Every row gives one point. Before rounding, the points of a table are all equally far from one centre. They may lie mostly on one side of it. Where is the centre, to within rounding?
In the rows, zero is written as 128.

Points (7 x 2):
[[139  69]
 [152  81]
 [146  74]
 [144  73]
 [ 88  73]
 [133  66]
 [121  63]]
Centre: [117 107]

Points, 16 rows:
[[125  94 149 129 176 115 152 161 118]
 [173 131 159 170 174 132 185 110  93]
 [153  93 200 177 152 114 182 137  82]
 [128 102 177 175  91 138 249 116 103]
 [137 102 143 164 129 100 204 157  60]
 [114 112 160 193 159 155 221 136  80]
 [103 117 199 143 166 138 187 159  78]
 [123 116 181 115 153  94 184 120  78]
 [169 138 178 178 151  93 189 110  89]
 [193  93 190 146 130 132 177 130 109]
 [126 111 156 159 159 149 180  92 188]
 [177 109 160 190 127 109 204 145  86]
 [ 98  85 152 136 150 106 197 145  76]
 [171 102 135 158 141 110 190 147  74]
 [144 181 204 125 149 119 135 144 107]
 [135 122 190 161 131 161 181 206 126]]
Centre: [114 132 155 164  97 142 152 122 115]
